Rows are points. A path goes straight from each point to the next, and from the last back to the first. The post is the endless flat space through its rows: a point in 2 columns, a line in 3, a plane in 4, and so on, so that a path can go around it. How many times does the path go around the post? Going back the other way cancels.
In the rows, zero is written as 128.

Post (2 x 3):
[[ 95 148 147]
 [150 131 102]]
Path:
[[181 176 113]
 [116 156 219]
 [115 115 146]
 [ 45 105 112]
 [109 160  91]
 [149 192 119]
 [224 134 136]
 [112 100 156]
 [100  87  78]
 [152 130  64]
 [114 191 124]
 [141 179 190]
 [139 129 158]
 [133  66  67]
 [ 53 118  88]
 [ 83 177 139]
 [147 178 138]
 [183 120 116]
 [ 84 105 188]
 [128 110  80]
 [163 135  60]
 [178 171 110]
 [181 161 154]
 [142 146 138]
 [190 137 104]
 [156 107 140]
 [ 64  87 149]
 [127 119  89]
 [ 82 178 147]]
Times around: 5

Post, 10 rows:
[[ 99 136 141 156  99 123  74 157  70 119 114]
 [ 97  83 134 145  98 160  96 174  70 126 114]
 [125 142 173  76 125 142 102 146 107  95  82]
 [127 114 152 143  98 118 110 164  44  87 101]
 [155 191 123  65 124 166 166 107 161 152 112]
 [138 153  65 129 158 146 157 117 158 144 140]
 [107 117  69 147 145 100 155 109 127 161 124]
 [114  99  65 151 129  88 119 119 157 124 164]
 [128 127 138  72 151 127 129 148 106 126 125]
 [112 138 136  98 130 163 140 129 120 119 126]]
Path (30 x 11):
[[ 95 102 178 139  74 142 145 161  86  91  78]
 [145 189 171 107 114 136 103 135 123 153 116]
 [139 136 127 143  79 188 158 128  82 131  83]
 [118  33  72  88 155 115 106 155 141 130 159]
 [ 96 124  86  90 128 163 147 115 169 150  98]
 [ 95 168 144 123  96 155 102 123 147 109 110]
 [106 120 144 126 146 191 161 161  71 120  82]
 [123 102 120 104 145 120 111 176 111  97 175]
 [111 149  80 163 116 112 129  91 181 164  94]
 [158 238  95 144 193 142 113 100 129 122 160]
 [100  71 126 138 112 172 122 147  77 101  76]
 [107 110 118 103  86 120  72 169 134  84 167]
 [ 71  98 144 112  68 210 141 161 117 137 114]
 [115  57 139  87 142 235 167 189 151 120 141]
 [134  71  92 138 130 188 164 142 139 173 125]
 [179 159  81 118 118  78 101 101 176  98 153]
 [ 97 141 181 108  85 194  73 169  74  82 139]
 [ 93  72 139 128 135 113 141 191   7  95  56]
 [ 68 154 161  94  94 191  95 133 194  86 105]
 [133  87 130 129 138 120 157 151 121 117 111]
 [135 161  89 120 180 141 115  87 225 145 140]
 [146  96 104 100 166 109 116 140  82 144 179]
 [127 181 131 152 115 140 142 123  46 138  25]
 [ 89 138 111 195  90 127  75 174  54 116  75]
 [113 133 104 123 123  80 102 139 156 131 140]
 [107 164 138 175 108 118  77 118 156  77 128]
 [138 166 134 102 122 142 137 119 100 167  90]
 [165 134 106 136 116 125 142 149  68  78 134]
 [ 89  86 125   7 174 218 102 154 163 116 166]
 [115 158 133  94  81 154 136 127 128 156  83]]
Times around: 5
